Each row is a point. Each copy is the shape, with its points in the same order, stretched, turned, moved and blurred by noise. Say if it was mirrored as well.
In the rows, 128 means zero.

Shape (7 x 2):
[[103  91]
 [139 120]
 [114 125]
 [149 142]
 [ 80 101]
 [ 94  94]
 [143 165]]
Copy 1, 7 rows:
[[ 85 159]
 [133 139]
 [109 124]
 [152 122]
 [ 58 140]
 [ 70 150]
 [156  97]]
Copy 1 is: mirrored
Copy 2:
[[158  89]
 [121 115]
 [145 121]
 [112 138]
 [180  99]
 [167  90]
 [116 161]]
Copy 2 is: mirrored

Shape (6 x 3):
[[151 163 132]
 [114 120 106]
 [108 128 124]
 [124 165 176]
 [165 104  89]
 [128 125 152]]
Copy 1 (6 x 3):
[[124 163 169]
 [137 155  97]
 [110 149 107]
 [ 57 139 170]
 [207 133 120]
 [103 118 137]]
Copy 1 is: only turned
Copy 2:
[[142  73 116]
 [ 97 128 118]
 [ 99 118 137]
 [145  60 169]
 [139 143  63]
 [141 111 145]]
Copy 2 is: mirrored
Copy 3:
[[123 113 188]
 [ 97 132 108]
 [115 117 102]
 [166  82 155]
 [111 161 149]
 [154 111 127]]
Copy 3 is: only turned

Shape, 10 rows:
[[132 120 112 130]
 [ 66  69 138 138]
 [ 91 140 104 141]
 [106 147 127 130]
 [132  92 126 149]
 [155 128 114  93]
 [116  84 160 159]
 [140 105 177  85]
 [129  89 138 138]
 [159 105  91  99]]
Copy 1 (10 x 4):
[[147 136 141 153]
 [ 63 155 136  84]
 [127 119 183 151]
 [130 106 159 146]
 [138 168 130 114]
 [148 112 111 181]
 [127 153 131  83]
 [125  98  82 113]
 [127 155 128 123]
 [139 136 105 174]]
Copy 1 is: mirrored
Copy 2 (10 x 4):
[[144 125 121 153]
 [116  72 218 173]
 [144 156 175 155]
 [129 148 150 124]
 [121 103 133 174]
 [161 110  92 134]
 [ 90  88 165 152]
 [109  53 110  91]
 [112  92 135 159]
 [175 104  85 168]]
Copy 2 is: mirrored
Copy 3, 10 rows:
[[121 100 133 129]
 [ 61  82 142  88]
 [120  83 120  92]
 [132 112 116  98]
 [109 100 161 128]
 [117 113 109 148]
 [102 122 172 110]
 [ 97 157 121 128]
 [101 107 152 127]
 [106  87 117 163]]
Copy 3 is: mirrored
Copy 4, 10 rows:
[[118 137 149 140]
 [ 43 107 139 159]
 [ 94 142 133  97]
 [117 125 134 101]
 [104 139 134 169]
 [141 115 184 142]
 [ 95 120 113 171]
 [132  66 170 161]
 [103 124 140 172]
 [123 134 195 167]]
Copy 4 is: mirrored

Shape:
[[186 157 131 130  86 130]
 [ 61 107  85 128  92 158]
 [130 124 135 125  86 103]
 [135 116 138 123 105 159]
 [151 150 127  88 136 131]
 [176 167 159 111 159 102]
 [173 166 107 111 153 124]
 [136 184 145 110 156 117]
 [164 132 152 123  97 135]
 [155 102 119 106  88 126]
 [ 76  87  94 157 121 146]]
Copy 1 (11 x 6):
[[132 140 144 123 163  92]
 [ 89 100  55 131 124 129]
 [100  97 122 126 150  93]
 [128 115 104 105 158 126]
 [108 125 142 129 156 137]
 [140 131 182 122 148 121]
 [138 152 157 148 138 130]
 [117 139 170 120 126 137]
 [127 121 132 105 164 104]
 [110 106 109 129 182 104]
 [131  95  71 134 118 136]]
Copy 1 is: only turned
Copy 2, 11 rows:
[[177 150 101 139  77  90]
 [ 44 107 150  71  83 133]
 [100 158 107 124  93 129]
 [116 141 125  96 112  89]
 [152 110  97 125 138  72]
 [184 134  91 157 153  99]
 [191 100 104 157 120  86]
 [161 109  96 126 158 110]
 [146 156 109 122 108  92]
 [116 144 105 133  84  86]
 [ 54 122 173 100  85 143]]
Copy 2 is: only turned
Copy 3, 11 rows:
[[135 178 193  96 123 111]
 [171 105  96 141  79 179]
 [168 129 163 149 149 149]
 [131 152 132 118 130 152]
 [109 164 136 128 131  89]
 [ 88 147 160 136 155  67]
 [102 153 146 119 113  57]
 [ 76 142 146 146 115  81]
 [127 160 161 110 153 134]
 [171 157 143 119 156 134]
 [173  73  84 134 107 173]]
Copy 3 is: mirrored
Copy 4:
[[198  81  94 143 132 150]
 [112  71 144  89 114  99]
 [182 110  92 111 142 113]
 [158  76 127 135 149 114]
 [180 128 139 134 132 144]
 [187 157 108 159 136 149]
 [158 132 128 143 117 176]
 [168 150 127 155 109 133]
 [188  89 103 144 152 124]
 [182  94 111 107 160 135]
 [ 85  82 129  99 132 109]]
Copy 4 is: only turned

Shape, 13 rows:
[[ 96 163 116 137 120  95 140 117]
 [107 161 126 165 159 126 154 151]
 [116 174 108 115 109 112 141  81]
 [161 119 151 167  91 156  98  79]
 [141  98 150  97 144  90 136 121]
 [136 147 165  91  88 154 146 153]
 [108 133  89 128 119 105 124 109]
 [149 153 106 112 153  91 145 158]
 [155 108 115 158 126 128 157 158]
 [120 169  83 101 131 152 160 139]
 [105 162  88 129 126  88  93 155]
 [171 176 135 126 105  84 145 103]
 [155 112  96 164  96 145  77 147]]
Copy 1, 13 rows:
[[122 144 153 156 156 138 161 128]
 [ 92 124 155 133 173 143 104 153]
 [175 137 134 174 180 150 170 129]
 [159  88 153  87 108 154 149 144]
 [139 158 147 149 105  77 138 175]
 [171 173 194 119 161 111 125  89]
 [128 135 114 169 133 138 151 134]
 [128 120 161 185 154 100 143 136]
 [112 117 149 139  95 137  87 134]
 [169 140 122 178 208 158 107 100]
 [102 106 148 166 154 110 189  82]
 [171 108 189 173 138 120 188 128]
 [118  64 141 111  93 138 146  79]]
Copy 1 is: only turned
Copy 2:
[[166 140  75 132 123 158 124 120]
 [120 112  86 145 140 173 123  86]
 [154 159  86 129  83 110 123 114]
 [104 130 165  77  53  73 129  92]
 [175 126 148 169 184 119  92 137]
 [113 129 149 147  93 141 112 170]
 [170 153  98 136 130 126 154 126]
 [135 144  86 154 188 140  97 125]
 [106  83 119 139 151 126 135 118]
 [113 151  96 158 107 125 159 123]
 [158 190  71 114 163 168 131 138]
 [132 140  81 106 114  98  67 121]
 [100 155 129  74 113 108 162 127]]
Copy 2 is: mirrored

Shape, 12 rows:
[[147  97 173  95 111 146 154 117  99]
 [ 97 104 119 124 119  91 104  97 159]
 [102 102 128 135 154  81  89  90 116]
 [170 125 142 144 128 120  98 141 166]
 [100 135 101 105 147  86  83 150 114]
 [169 139 125  82 139 113  92 151 160]
 [175 108 129 152 132 148 158 162 137]
 [132 103 100 150 130  97 127 103 122]
 [129 152 138  99 125 163  84 112 132]
 [102 105 114 158 193  81 154  96 127]
 [127 179 177 125 161 123 126 144 144]
 [149 134  99 147 134  94 142 121 113]]
Copy 1:
[[146 156  69 157 146  89 145 168 164]
 [130 156 121 175 132 158 101 140  91]
 [ 96 117 115 206 140 167 132 138 105]
 [108 130 119 155 111 109 101  89 104]
 [128 105 162 152 177 165 131 100 145]
 [143 142 149 177 146 108 116  73 161]
 [120 113 138 102  96  79 147 128 124]
 [114 107 129 151  98 135 119 166 115]
 [100 178  99 159 131 142 114  93 189]
 [105  98 128 173  89 150 193 139  85]
 [131 127  77 137 119 134 162  32 134]
 [132  84 130 130  92 129 130 137 138]]
Copy 1 is: only turned
Copy 2 (12 x 9):
[[166 122 120 164  96 119 134 170 175]
 [106  98 102  73 152 128 166 100 121]
 [ 73  72  91  89 139 118 150 100 137]
 [ 84 158 152  81 151  97 127 126 166]
 [ 82  93  80  97 138 167 111 147  99]
 [105 134 134  91 161 112 111 181 133]
 [133 142 164  94  94 120 116 141 167]
 [103  85 127  80 108 117 164 113 125]
 [116 149 129 169 153 125 120 121 114]
 [ 79  34 128  64 115 146 160  89 144]
 [ 56 159 147 154 166 168 103 130 172]
 [ 90  98 148  99 104 134 154 144 124]]
Copy 2 is: mirrored
Copy 3:
[[152 113  99 111 156 150 122  95  57]
 [141 161 102 174 113 162 140 119 165]
 [151 192 116 168 144 153 126 125 162]
 [ 76 157 128 162 145 118 177 149 135]
 [147 139 139 177 119 113 101 149 154]
 [ 86 134 127 185 146  90 138 132 119]
 [100 134 146 115 120 113 151 124  97]
 [144 181 117 155 123 118 140 107 146]
 [111 149  74 162 139 119 133 159 117]
 [137 200 144 134 135 156  89  79 178]
 [ 75 129 133 140 176 133 116 131 160]
 [132 164 127 141 131  86 135 106 154]]
Copy 3 is: only turned
Copy 4, 12 rows:
[[138  58 138 134 102 142  84 102  88]
 [137 132 127  93 176 109 102 157 173]
 [107 117 142  94 150 127 107 197 186]
 [152 161 143  85  95 163 128 122 111]
 [126 152 124  98 113 102 163 185 148]
 [162 177 166 104  73 118 125 120 101]
 [124 141 135 130 100 174 139  95  55]
 [ 87 140 128 123 143 135 117 142 157]
 [184 127 125 151  79 136 121 145 132]
 [ 80 120 195 127 193 135 140 175 160]
 [178 103 189 105 105 150 198 128 123]
 [ 85 141 144 134 119 134 157 115 150]]
Copy 4 is: mirrored

Shape (17 x 11):
[[120 147 165 145 147 111 120 165 174 171 126]
 [106 144 115 138 114 167 101 116 161  99  98]
 [133 140 180  74 114 157 138  99 102 138 161]
 [181 159 145 152  97 101 154 128  96 153 148]
 [133 110 102 133 165 161 158  95 135 119 112]
 [152 171 121 154 115  86 115 133 124 131 106]
 [138 120 127 157 133 114 159 109 169  90 144]
 [101  99 151 112 118 167 100 117 130 125 149]
 [118 159 108 152 162 150  93 144 161 107 150]
 [152 103 150 114 163  94 110 108 136 109  80]
 [185 146 147 113 111 116 178 101 134  91 101]
 [142 129 100  85 118  90 147 145 125 120 164]
 [106 156 178  83 167 134 117 103 167  99 140]
 [102  98 100 122  96 128 120 156 155 155 155]
 [185 140 165 129 179 155 165 132 109 112 148]
 [133 147 118  99 169 151 161 105 109 124 125]
 [184 166 113 126 149 126 111  97 142 164  86]]
Copy 1, 17 rows:
[[189 108 121 124 161 106 173 157 133 146 132]
 [106 151 113 120 125 117 140 154 121 128 112]
 [137 145 233 111 129 111  97 135 145 159 147]
 [164  78 191 130 158 162  89 113 122 165  77]
 [ 88 139  98 139 127  92  89 127 133 145 130]
 [154 107 142 122 154 132 127 119 116 122  69]
 [114 102 105 129 131 147  94 156 167 132 118]
 [126 143 160 101 113 118 127 131 126 133 180]
 [113 140 114 139 170 150 137 144 140 112 136]
 [136 130 133 147 107  61 120 108 129  82 124]
 [125 118 171 154 113 123  84 141 158 144  57]
 [146 107 171 121 135 137 128  95 179 144 112]
 [134 167 169 120 142  92 126 162 173  99 161]
 [146  91 122  86 130 135 170 121 142 168 148]
 [134 147 168 193 145 134  67 128 151 137 126]
 [108 160 148 140 144  86  87 115 154 148 120]
 [101 108 159 158 155  74 128 116 105 127  77]]
Copy 1 is: only turned
Copy 2:
[[129 104 157 135 113 139 116 129 108  75  75]
 [148 148 129 126 122 122 126 175  96 182 105]
 [120 110  94 169 119 114 119 141 152 147 141]
 [136  80 141 161 168 163 161 125 172 119 117]
 [153 148 122 118 140 101 158 106  96 163 143]
 [150 133 140 156 162 176 141 150 146 122  97]
 [122 128 164 152 136 133 186 142  94 131 156]
 [117 129 126 115 102 118  93 158 112 163 148]
 [140 131 169 136 103 140 118 107  91 170 109]
 [117 184 128 154 177 135 108 154 107  97 140]
 [128 139 135 188 179 115 188 158 143 126 136]
 [141 157 160 139  93 145 152 136 178 112 164]
 [113 154 110 192 107 117 121 144  95 125 128]
 [153 131 168  79  68 131 124 161 145 120 136]
 [ 95 104 152 174 166 109 145  67 117 145 131]
 [150 149  99 143 126 113 150  93 132 158 130]
 [200 133 128 161 179 117 117 124 126 118  87]]
Copy 2 is: only turned
Copy 3, 17 rows:
[[114 120 152 144 182 124 134  89 161 143 123]
 [ 83 137  82 135 142 116 183 176 194  62 141]
 [159 146 160 100 125 214 162 159 132 119 114]
 [153 184 190 123 102 181 102  67 158  90 128]
 [ 81 158  82  91 159 139 163 123 128  96 147]
 [103 168 149 132 105 126 116 107 202  90 167]
 [124 178  84 167 154 107 160  88 147  88 160]
 [136 114 111 137 134 135 190 166 125 135 106]
 [129 151 109 119 172  86 190 110 177 104 138]
 [ 97 186 110 124 141 123 128 166 174 159 192]
 [133 214 129 135 136 176 106 136 167  46 183]
 [155 141 147 118 135  97 113 106 105 120 183]
 [129 153 104 136 188 164 200 157 167 120 177]
 [118  86 126 147 136  65 138 114  95 137 117]
 [180 215 143  73 165 191 134  99 136 105 120]
 [103 151 115  57 149 182 154 125 141  91 160]
 [ 66 202 178  76 146 150 132 142 167  96 166]]
Copy 3 is: mirrored

Shape, 15 rows:
[[ 95 133  95  89 124 131 172 120 171 161 102 136]
 [106 126 114 112  79 180  95 120 111 125 132 145]
 [155 159 111 159 159 141 109 162 136  68 146 126]
 [ 78 148 106 161 161 104  91  94 109  94 152 145]
 [ 79 133  90 126 121 153 157 134 109 100 109 116]
 [124 133 116 147 113 135 172 133  95 146 147 156]
 [ 80 152 115 163 143 152 113 183 111 131 144  88]
 [112  81 155 147 148 180  98 155 107 162  99 137]
 [119  93 123  87  83 161 132 109 142 107 141  89]
 [159 150 117 116  93 157 126  99 144 101 123  93]
 [121 145 105 104 143 122  82 169 135 150 122 117]
 [106 151  79 128 144 115 129 123  91 147 115 128]
 [107 110 103 144  83  87 164 101 172 109  97 115]
 [149  93  69 143  82 137 158 108 154  86 166 134]
 [130 106 117  77 105 129 160 181 141 138 123 139]]
Copy 1 (15 x 12):
[[142 125 179 142 112 176 107 113 140 187 102 179]
 [187 111 102 143 146 164 165 138 104 152 167 150]
 [114 155 103 153  50 148 179 171  95 106 127 100]
 [165  65 144 180  83 105 160 210 144 124 125 123]
 [200 108 158 143  93 148 207 124 126 167 131 130]
 [141 124 163 146 136  94 177  86 124 120  98 155]
 [157  91  92 155  74 118 187  97 159 150 157 102]
 [115 106 101 150 130 120 171 120 145 212 185 154]
 [163 135 108  66 138 151 154 138 106 138 154 129]
 [174 189 101 100 108 150 121 143  99 118 170 126]
 [125  81 126 152  59 157 117 143 126 145 171 138]
 [171  87 174 162  75 104 152 129 145 137 137 159]
 [135 161 181 137 149 165 128 154 165 130 133 134]
 [122 161 134 101 160 171 185 158 120  68  96 166]
 [105 118 173 107  98 176 161 101  94 140 125 143]]
Copy 1 is: only turned
Copy 2 (15 x 12):
[[ 90 152 178 110 104 124 115  97 117 130 123 125]
 [161 113 177 124 152 138 130 113 141 175 172 159]
 [143 125 137 104 158 117 188 165 145  96 122 114]
 [157 107 136 127 151  68 152 103 127  82 178  96]
 [131 111 176 119 124 104 178  77 123 131 130 131]
 [136 168 133 138 109 125 144  95 138 133 140 167]
 [172 129 182 169 135 107 171 139 162 125 105 107]
 [172 122 147 156 133  96 117 151  89 196 123 136]
 [117 100 144 118 155 174 129  89 143 166 144 113]
 [121  94 149 107 163 164 131 115 158 108 131 154]
 [138 137 196 159 143 151 145 168 120 126 134 107]
 [130 140 175 155 138 118 153  98 110  97 143 148]
 [134 119 137  76  86 149 123  67 115  94 118 105]
 [134 156 113  66 156 168 147  65 140 128 136 124]
 [107 162 164 128  91 180 156 136 109 178 132 118]]
Copy 2 is: mirrored

Shape, 18 rows:
[[ 76 111 127  93 118  68 173 153 113 118 137 154]
 [114 141 110 195 115 111 118 165 123 144 155 129]
 [ 75  92 138 131  95  91 156 129 118 117 138 104]
 [201 134 122 107 115 126 125 119 162 191 112 128]
 [168 121 148 114 144 128 127 121 161 200 156 111]
 [113 101 135  94  83  88 138 110  70 136 155 137]
 [138 144 137 173 129 136 129 136 132 114 136 153]
 [196 115 106 132 119 144 123 120 183 167 130 117]
 [ 89 126 153 118 132  87 160 110 101 137 106 117]
 [131 102 129 201 139 100 130 137 139 146 127 152]
 [165 114 118 113 149 123 108 114 146 148  99 112]
 [137 155 130 202 153  99 124 143 124 116 172 143]
 [138 128  93 126 153 145 103 125 145 170 118 123]
 [ 75 115 165 126  98  99 136 167  93 126 108 136]
 [110 150 139 191 125 107  90 118 165 131 163 168]
 [130 126 141 178 126 152 131 145 137 120 182 146]
 [131 149 136 188 133  94 105 156 158 108 149 113]
 [192  87 130  99 154 123  93 133 160 174 122 117]]
Copy 1, 18 rows:
[[ 66  98 156 128 142 171 148 142 207 143 142 189]
 [157 140 143  74 118 146 128 194 118  93  82 147]
 [117 124 151 135 102 159 132 114 209 158  82 165]
 [ 86 222 128 126 137 116 102 101  70 108 153  97]
 [108 188 169 149 104 119  89 133  79 106 163 118]
 [101 170 140 118  94 120 100 122 226 147 123 157]
 [164 116 113  97 125 160 114 153 126  91 129 124]
 [132 207 122 136 137 122 118 118  58 127 144  74]
 [ 74 109 136 138  86 154 113  97 185 112 114 179]
 [127 103 106 122 102 181 105 196 100 106 100 128]
 [ 94 159 121 121 115 121 120 109 102 129 140  87]
 [151  95 129 102 116 143 116 216 118  54 116 126]
 [122 176 125 105 105 123 138 131  81 126 148 106]
 [105 105 161  73 120 182 112 118 204 135  87 195]
 [162 135 132 106 120 208 148 190 131  66 130  94]
 [198 124 140 108 117 152 106 177 127 109 136 130]
 [144 112 152  85 143 157 140 182 126  72  88 100]
 [ 88 170 147 121 128 118  94 137  72 150 159  71]]
Copy 1 is: only turned
Copy 2, 18 rows:
[[ 58 122 125 130 100 131 151 163 174 153 184 140]
 [101 116 138 117  99  85 158 128 127 120 108  82]
 [100 119 116 147  85 110 143 162 130 155 185 132]
 [142 127  99 160 166 134 122 123 139 157  43 151]
 [128 120  84 155 101 134 122 137 141 155  51 157]
 [ 71 133 102 158 117  91 142 150 135 137 163 182]
 [123 129 140 111 123 118 128  94 115 123 105 113]
 [181 136  97 141 153 129 105 124 134 149  50 137]
 [ 78  89 129 154 102 125 143 140 134 154 161 152]
 [132  93 120 100 117  96 148 100 131 157 102 117]
 [156 100  98 143 151 141 135 132 133 133  94 150]
 [ 95 107 127  91 106  95 120 114 116 115  93 100]
 [152 103 131 139 120 129 154 141 149 122  85 141]
 [ 68 118 127 148 104 127 194 127 131 142 186 112]
 [109 127 154  89 100 109 154 139  98 145  85 118]
 [127 149 127 108  85 111 119 100 120 117 104 112]
 [111 117 119 102 116 119 136 142 101 125 105  77]
 [165 109  59 140 150 149 141 134 147 144  70 156]]
Copy 2 is: mirrored
